Each row of a before or after table is a point. The points were changed in one or more steps. Then noise was added and the rows were shuffled. The steps act on columns, c1 being the first. What was done? A step turns or swaps two columns, mirrors them in a line or flattens them onto one, adds a multiple of one to another, or multiplies or shifts one. Angles are multiples of 10 degrees, from the lower column toward the higher: turns from -170 to 170, lines from 10 to 170 but not 90. Use the fewest steps. Two steps may share a column if one is a turn and the other turns, adds or multiplies; they go together, in the order done. Otherwise the lowest column goes first.

Before (9 x 3):
[[-16  22   8]
 [-16 -16 -19]
 [ 31  15 -29]
 [-21 -43  22]
 [ 12  -7 -37]
 [ 21   9  15]
 [ -9  -2  17]
 [ 72  19  20]
 [ 22  14   6]]
After (9 x 3):
[[ 17  25  37]
 [-22 -27 -23]
 [ 22 104  35]
 [-71 -31 -40]
 [ 10  13 -12]
 [-12  -4  41]
 [-30 -46   6]
 [ 16 -44 -34]
 [-21 -12 -24]]
Steps: multiply c1 by -1; multiply c2 by 2.5; turn c2 and c3 by -150 degrees

Before (10 x 6):
[[ 35 -37  17 -33  27  58]
 [ -7  -4 -14  25  33   9]
 [ 29 -44   4  11  22 -18]
 [ 73  -9  45   2 -52  13]
 [ 15 -39  14 -25  48  29]
 [ 75  41 -17 -39 -22   2]
 [  6   5  -5  13   2 -46]
 [ 32  -1  31 -47 -30 -10]
 [-17 -27 -42  29   2 -20]
 [ 12 -23  29 -36  46   5]]
After (10 x 6):
[[-20  10  34  52 -32   8]
 [  8  14 -18 -14 -45  11]
 [-31 -80 -15  32  37   1]
 [-41  22   8  38 -41  28]
 [  0  33 -42 -30 -17 -18]
 [-58 -39  45 -20  44  12]
 [-28 -11  30  36  37 -12]
 [-51   8  16  39 -22  61]
 [  1  -7 -12  -8  -9 -46]
 [-52  15  -2   1 -30 -18]]
Steps: turn c1 and c2 by -140 degrees; turn c4 and c5 by -160 degrees

Before (10 x 11):
[[ 40 -21 -14  22 -33 -43  21  56  21  27  10]
 [ -1 -38 -15   9 -30 -65 -32 -10  16   4  44]
 [-43 -61  57   3 -27  11  29  12  10  70 -45]
 [-41  13  64  11 -21  -6  22  64 -14  39  -3]
 [-11  19  16  -8  38   9 -53  -3  16  -5   6]
 [-19 -15  14  16  12  30 -45 -11 -22 -21  23]
 [ -9  25  34  38  36   3 -61   0 -31  13  -1]
 [ -2 -37 -29  -8  24 -38 -10  -2 -16   8  13]
 [-59 -40  51  34  -9  -3  13  71  12  41 -38]
 [-16  -3  52  26  54  20 -27  22  -4  26  28]]
After (10 x 11):
[[  9  -8  25  41  27 -27 -64  22 -16  12   5]
 [-11  79  42  35  -8   6   8   3 -47  35 -35]
 [ -2  62 -27  20 -50  -7  18   7  47  28  18]
 [  0  23  39  24  56 -28 -25  10 -22  25  28]
 [ 11  14 -40  -7 -13 -42 -12 -36  -4  11  18]
 [ -4  10 -24   7 -69 -21 -31 -37  -2   5  43]
 [  6  -1   8  18  30  11 -48 -14 -21 -19  23]
 [  1  50  52   7 -12  11  19  43 -44  41  -1]
 [ -7 -15   6  -7  30 -23 -54  16  -2  -7   4]
 [-10  39  44   3  -8  31  30 -45 -41  69 -44]]
Steps: turn c1 and c9 by 70 degrees; multiply c1 by 0.4; mirror c2 and c8 in the line at 60 degrees; shift c3 by -10; turn c5 and c6 by -50 degrees

Before (12 x 14):
[[-16  12  42  -2  19 -24  56 -49 -23  10   0  35 -40 -41]
 [ -2  -6  -8   6  36  18   3  -2  44 -16   5   7  53 -11]
 [ -2 -13   1 -15  19 -44  33  -2  25 -20  27  32  27 -11]
 [ -9 -13   3  20 -40   2 -36  28 -10  41 -64  -8 -15 -27]
 [ 44  -4  -1   9  12  11 -17  37  12  -2 -41   6   9  23]
 [-10  35  29  -4  15 -23  18   2  31 -19  23  10   2 -36]
 [  5  32  41  -2  -7 -31  11 -40 -16  42 -15  63 -17 -40]
 [ 40  -7  -7  43 -21   7   4  21  32  26 -25 -12  20  11]
 [ 49 -36  15  36   2  -1 -43   1  29   4 -20   0  -3  10]
 [ 14   7 -40   6 -37  20 -25  10  11  13 -29   3 -21 -25]
 [ -1  -7   6  19 -12  10   1   7  42 -45  -6  19  33  22]
 [-27  11  22 -20  19 -12  24 -15  35  17  22  31 -11   3]]
After (12 x 14):
[[ -27   28    2  -18   55  -17   21  -19    2  -24    4   31   40    5]
 [  -9  -34  -12   16 -120   26  -40   27   14   29   67  -10   -7  -28]
 [  16   16  -37    7 -112   30  -26   10  -25   13   22    4    0  -29]
 [   0  -11   41    2  108   14    3   -4  -48   -3  -19    9   22  -12]
 [   2  -32   23  -14   57  -48   27   -3  -25    4  -22   31   17  -12]
 [  47  -92    3   38    2   10  -40    0    2   15   11    0   33    9]
 [ -18   28  -10    4   55  -25   52  -50   60    1   12   35    4  -43]
 [   1  -19   31   19  -38   15    1    5  -31   28  -37   22   30   21]
 [ -11   86   20   -8   42  -27   16    4    6   -2  -24   10   37  -35]
 [  42   -5   10   14   37   25  -20   36  -11   30   15    6    5   23]
 [  40  -22   13   44  -63   14    1   20  -32    6   30  -12   16   13]
 [   3   81    6   -5  -22  -26   11  -41   49    2   49   62    9  -43]]
Steps: multiply c2 by 2.5; turn c3 and c13 by -60 degrees; turn c9 and c13 by 120 degrees; multiply c5 by 3; turn c6 and c11 by 20 degrees; turn c10 and c11 by 120 degrees

Before (10 x 20):
[[ -9 -13 -27 -24  27  13 -34 -21  -1 -33   4 -12 -39 -33 -21 -42   5  62
   40  -8]
 [-43  20 -44  47 -31  64  52  18 -43 -15  26 -12  18  74  36   3  42  -6
  -18 -18]
 [ 10   4 -18 -12  29  13 -55 -59  25 -27 -13 -16 -32 -48  -1  39 -34  14
   18  34]
 [-33  26  17 -26  46   8 -33 -47  -9  -4  39 -42 -41 -20 -36  20   1  19
   47  23]
 [ 15 -23 -38  32 -21  38  31 -34 -46  15  11 -11  20  22   8  19  49 -27
    2  -7]
 [ 50 -39  38  46  18  91 -32 -41  39  34 -94  39 -41  -5 -37 -28 -10  12
   29 -34]
 [ 28  14  47   3  -2  -4  48 -30  13  -9 -47   4  28 -56  15  18  22  24
   -5 -21]
 [ 10   2  -4 -12  24  42 -15 -34  24 -45  43 -10 -48 -65  -3  17  -8 -11
   41 -19]
 [ -9  15 -37 -12 -30  14  46   8 -42  10   9  41   7  11   5  -1   6 -23
  -33  13]
 [ -8  23 -23  -6   0  -4  34 -30 -42 -18  30  -3   0  39  46 -17  19 -11
  -27 -41]]
After (10 x 20):
[[-20  25 -19  48 -23 -68 -36  21 -46 -16 -48  -9  21  72  38   5  43  -6
  -12 -18]
 [-13  36 -16 -23  46   1  52 -43 -10  -4 -20 -35 -39 -18 -37  23   6  23
   48  26]
 [ 18 -51 -93  47  16 -13 -19 -39  37  35  94  44 -43  -7 -38 -26  -1  12
   28 -35]
 [  3 -17  12 -24  30 -23  29 -24  -1 -36  14 -11 -43 -33 -18 -43   7  64
   35  -5]
 [ -1  17  11 -15 -28 -39 -32   5 -39  12 -29  41   6  12   1  -2  11 -20
  -36  15]
 [  2 -28  -5  31 -23 -52 -24 -29 -47  14 -24 -12  18  25   5  21  50 -27
    4  -5]
 [ -5  27  20  -3   2  -4 -19 -28 -38 -14 -47  -6   1  40  48 -20  20 -12
  -24 -37]
 [ 11  18 -29   3   2  48 -65 -29  14  -8  14   4  29 -56  14  12  17  28
   -7 -18]
 [  6  -1 -32 -12  27 -25  33 -33  24 -45 -32 -11 -48 -66   1  14  -9 -11
   42 -20]
 [  4   4   6 -12  30 -30  42 -60  26 -31  47 -13 -30 -46   1  40 -36  19
   18  34]]
Steps: multiply c1 by 0.4; multiply c2 by 1.3; turn c3 and c6 by 130 degrees; add -0.3 times c20 to c6; turn c7 and c11 by -150 degrees

Before (14 x 32):
[[-18 -22 -40  61  51  24  22 -36  39  32 -30   1 -64  28 -25  26  12 -28
  -13  27  16   2 -37  50 -22 -80  65 -32  15 -45  53 -33]
 [  1  15  15  -2 -31 -20  30  70  15 -21  71   6  -5 -13  25 -15  -4  -1
   12   7 -11 -42  29 -37  32  -8  28  19  -8  26 -25  -2]
 [-14  11   1  15  70 -28   6  -3 -24  29   0  18 -46  35 -42 -13 -67  -4
    9  -4 -43  62 -21  17  22 -20  43  -4  -8 -15   7 -31]
 [-12  36  21  64 -13  39 -14 -18 -24 -40  32  52   7  -4  27  23  -7   3
   -3  64  61 -13 -29  12   6  13  -7 -38  34 -36  11 -11]
 [  6  59  53  15  -4 -28  40   9  27 -11  27   0   6 -14  32  20  34  -1
   28  22   7 -22  11 -17  44  14 -27  10  -1  62 -29  16]
 [ 27  11  17   4   2  13 -32  14 -21 -67  27   0 -10 -14 -27  15  -6  -6
    4  11   2  -6   8 -51  16   0  -5  17 -35  54 -27   3]
 [ 11  -5  34  10  30 -39 -73  29 -38 -11  -7  23  -7   8 -33  19 -50  -3
    0  29 -22 -27 -20  15  38   6  29  34  26  44   9 -35]
 [ 39 -19  66  10  -6 -12   7  30   7  -5  85  -7  10 -38   7  27  14   3
   52  -5   0 -25 -10 -19  21  31  -2  20 -24  29 -49  -9]
 [ 12  39 -10  63  23  51  28 -36  38  10   7  59 -68  10 -55  11   1  40
   -3  26   6 -18 -14  59 -21 -57  29 -23  29 -35  36 -39]
 [  5  92  -5  83  -3  32   3 -27 -52  -1  20  38  15 -12   4  32  16 -18
  -25   9  39 -54 -49  26 -50 -17   2 -17  31 -25   4 -20]
 [-27   8  44  16  34  10 -39  30 -51  -4  10 -13 -35   5 -20  15  -9  14
    3 -10 -24 -10  24  33  44   7  34  -3 -32  14  20 -11]
 [ 40  26  32  -2 -31 -26 -27  37 -26 -33  19   1 -19 -36  16  29 -13   9
   59 -12 -19 -27  -9 -32  34  11   9 -36   7  33 -12  21]
 [-32 -35 -24  28  67  -2  -1  46 -35  35 -25   9 -59  57 -52   2 -40  40
   26   8  -3  29 -28  38 -15 -43  20 -12   2  32  36 -43]
 [-38 -33 -19  44  42   5  20  -4  15  -3 -38  69 -47  29 -52  -3  23  -9
   -4 -10 -25  34 -10  75 -41 -46  51 -36  25 -18  18 -36]]
After (14 x 32):
[[ -8 -36  20 -51  -3  39 -18  44 -28 -43  27  24  17  -9  23  17  -8 -23
   -2 -33  67 -20  -1 -12   8  20 -16  59  36 -34 -46  -8]
 [-14  -9   1 -17 -25 -28  10  18 -22  32   1   8 -48  35 -37 -13 -64   4
   13  -3 -39  65 -68 -18  22 -24  40   5  -6 -11 -16 -38]
 [  6 -44 -11 -35 -52  45  29  49  37  16   7  48 -72  13 -58   8  -1  -7
    1  -9   6 -22 -23 -54 -24 -54  27  37  29 -40 -69 -45]
 [  2  -4  17  -9   5 -18  31  16  14 -24  67 -61  -7 -17  32 -22  -5  22
   13 -19 -10 -42  37  43  34 -10  33  -9  -2  29  38  -1]
 [-20  12 -47 -11  13  22  23   1  41  35 -29  40 -67  31 -22  25  13 -20
  -12  -6  17   3 -66 -54 -23 -83  62  46  13 -46 -94 -33]
 [ 31  23  69 -41  -3 -21   6  -5   8  -6  86 -37  14 -38   6  29  18  -8
   49  -7  -1 -27   7  15  28  32  -9 -15 -32  31  52 -10]
 [ 33 -20  28  -6   2 -25 -28   9 -21 -32  21 -32 -21 -34  20  35 -17 -19
   58  26 -19 -20  28  42  30   7  11  21   9  36  18  15]
 [-41  21 -24 -25  -2   7  20  71   9  -1 -37  20 -52  29 -48   1  14   7
   -8  21 -26  39 -46 -82 -36 -40  54  23  27 -16 -38 -35]
 [ 21   1  15 -22   3  15 -32  11 -24 -62  24 -18 -14  -9 -24   6  -6  19
   12 -18   3 -10  -4  51  17  -4 -10  -9 -33  56  32  11]
 [  8  10  39   3  -5 -39 -81  23 -41 -11 -10 -25  -7   9 -32  22 -55  -9
   -1 -37 -26 -30 -34 -16  41   9  30 -15  24  50 -15 -37]
 [ -4 -52  54 -25   7 -28  39   4  24 -11  29 -13   6  -9  31  24  31   5
   29 -21   0 -13   2  32  45  11 -25   8   1  59  25   7]
 [-27  -9  50  -2 -21   5 -36 -16 -48  -4   5 -40 -41   8 -21  20  -9  25
    7  10 -26 -13 -18 -38  43  -3  34  -1 -40  18 -36 -17]
 [  3 -96  -5 -68  11  32   4  34 -51  12  24  33  19 -12   5  35  21 -47
  -24  -8  36 -55 -13  -9 -52 -17  -2  19  24 -27 -45 -32]
 [-38  34 -27  -2 -55  -1   6  25 -39  32 -28 -51 -60  51 -47   0 -48 -19
   17   2  -8  37 -54 -40 -23 -47  18  12  -7  27 -51 -51]]
Steps: turn c2 and c24 by 170 degrees; multiply c31 by 1.3; turn c4 and c31 by -150 degrees; turn c5 and c18 by 110 degrees; turn c18 and c23 by -70 degrees; turn c8 and c12 by -80 degrees; turn c20 and c28 by 150 degrees
